Rows are points. To make a cloud, some directions were put in groups of two or more. Within a group, all points are equally far from the middle, so they leave a hole (a ring in 2 directions, a hollow ball in 3). The other directions are filled evenly. Then the cloud was stretched, turned, moved and blurred a little. How many holes are there, and how many directions does each take, smallest first?

Cloud, 14 rows:
[[4.0,5.1],
[1.4,5.7],
[-3.3,3.0],
[-0.6,-5.6],
[3.9,5.2],
[-3.1,3.5],
[4.9,-4.9],
[-3.0,3.5],
[-2.0,-5.0],
[-0.2,5.3],
[-2.4,4.2],
[6.7,3.1],
[-2.8,-4.3],
[7.3,1.6]]
Holes: 1 (2)

Cloud (20 x 3):
[[-4.3,-3.4,0.8],
[-0.6,5.6,3.8],
[6.6,-0.8,0.5],
[1.2,-4.7,2.2],
[4.8,6.1,-3.1],
[-2.2,7.3,-0.1],
[7.1,0.8,-1.6],
[2.0,-2.6,4.6],
[3.5,-2.3,-5.8],
[-5.3,1.1,-5.1],
[0.0,-5.1,-2.5],
[-6.5,0.9,-1.3],
[3.8,6.7,-3.6],
[5.6,4.1,1.9],
[5.5,2.0,3.4],
[-3.3,2.4,-7.1],
[0.3,2.4,-8.2],
[-2.5,-0.1,-7.3],
[-5.0,4.7,-4.0],
[-2.3,6.1,2.6]]
Holes: 1 (3)

Cloud, 54 rows:
[[1.6,2.5,-7.6,1.2,-2.9,-4.5],
[-4.6,-3.9,-4.4,-0.5,3.3,-6.2],
[5.7,0.2,6.9,-6.1,5.4,1.6],
[-4.0,4.7,3.0,3.9,3.0,5.3],
[-4.1,-4.5,-4.7,0.0,3.3,-8.9],
[1.2,-6.4,-2.5,2.2,-5.8,-1.1],
[-4.0,-4.7,3.1,-5.5,4.0,-3.8],
[-3.7,-2.0,7.1,1.0,-1.0,5.7],
[-4.7,-1.0,2.8,-1.9,3.7,-1.9],
[-2.5,-6.4,0.3,4.5,-0.3,-5.9],
[-2.0,-2.9,4.7,-2.9,-3.4,3.7],
[4.1,1.1,-8.2,0.2,-0.2,-6.2],
[-0.4,4.3,-6.5,-3.4,1.4,4.3],
[4.3,3.9,-1.8,-1.2,-5.1,-6.6],
[-0.5,2.2,-8.8,0.9,-3.6,-2.4],
[2.0,4.8,1.9,4.1,3.0,2.8],
[-4.5,0.7,-4.8,4.7,-2.8,2.3],
[7.3,0.8,-3.6,2.8,-2.7,-3.9],
[3.3,-4.7,-1.7,-5.2,9.2,1.1],
[-2.2,-2.5,-0.4,-5.5,-0.6,-8.5],
[-2.7,4.3,-2.9,-0.1,-1.0,4.1],
[-1.0,6.2,7.0,-2.4,4.4,3.3],
[-3.6,-5.5,-3.7,-6.5,0.3,4.5],
[3.8,-5.1,-1.2,3.6,-1.9,1.9],
[2.3,-0.9,-6.2,1.6,9.3,-4.8],
[2.5,-7.5,-4.7,1.6,5.6,-0.3],
[6.9,-0.3,-2.1,-4.6,2.4,-8.4],
[5.3,-2.2,-4.1,-0.1,3.9,-1.2],
[-3.8,-1.2,-1.7,-1.1,-5.2,3.3],
[2.1,-6.9,3.2,0.0,1.2,-2.7],
[3.8,5.2,3.8,1.6,1.0,2.3],
[-1.7,-1.1,6.2,-6.6,-5.1,0.2],
[2.7,3.2,-0.9,-6.0,5.6,1.2],
[1.6,-4.8,0.8,0.2,2.1,5.6],
[-3.1,-1.9,-4.4,3.1,5.8,-9.6],
[5.5,-4.5,4.3,4.6,-2.8,-2.0],
[2.9,-7.8,3.1,-6.7,0.1,-7.3],
[-1.0,4.6,4.7,1.9,3.4,-0.4],
[3.9,-3.1,5.1,-7.7,-3.7,4.1],
[6.5,-6.1,1.3,-2.9,3.1,-7.5],
[5.4,-6.7,-4.8,3.7,-1.0,-3.9],
[2.1,-4.3,-0.1,0.0,0.1,6.3],
[-1.4,-7.4,1.2,-4.5,1.4,-7.9],
[5.5,-0.4,-6.1,-5.9,3.5,-4.3],
[-0.3,-4.0,8.8,-4.1,1.1,4.0],
[-1.8,1.4,-5.4,-2.9,-4.6,-2.7],
[-0.2,3.2,-6.5,-0.3,-2.6,-1.2],
[-5.5,-1.5,0.9,-0.2,1.0,3.9],
[-0.4,-3.7,2.9,4.9,-7.7,-1.8],
[-5.0,-1.8,3.0,-2.4,3.5,-0.9],
[7.1,0.2,-0.5,-5.2,2.1,-6.7],
[-0.7,-5.6,1.8,3.1,-4.1,-3.7],
[-4.1,-1.1,5.3,-7.8,4.3,-3.9],
[-1.6,3.0,5.9,-7.6,2.5,-3.3]]
Holes: 1 (2)
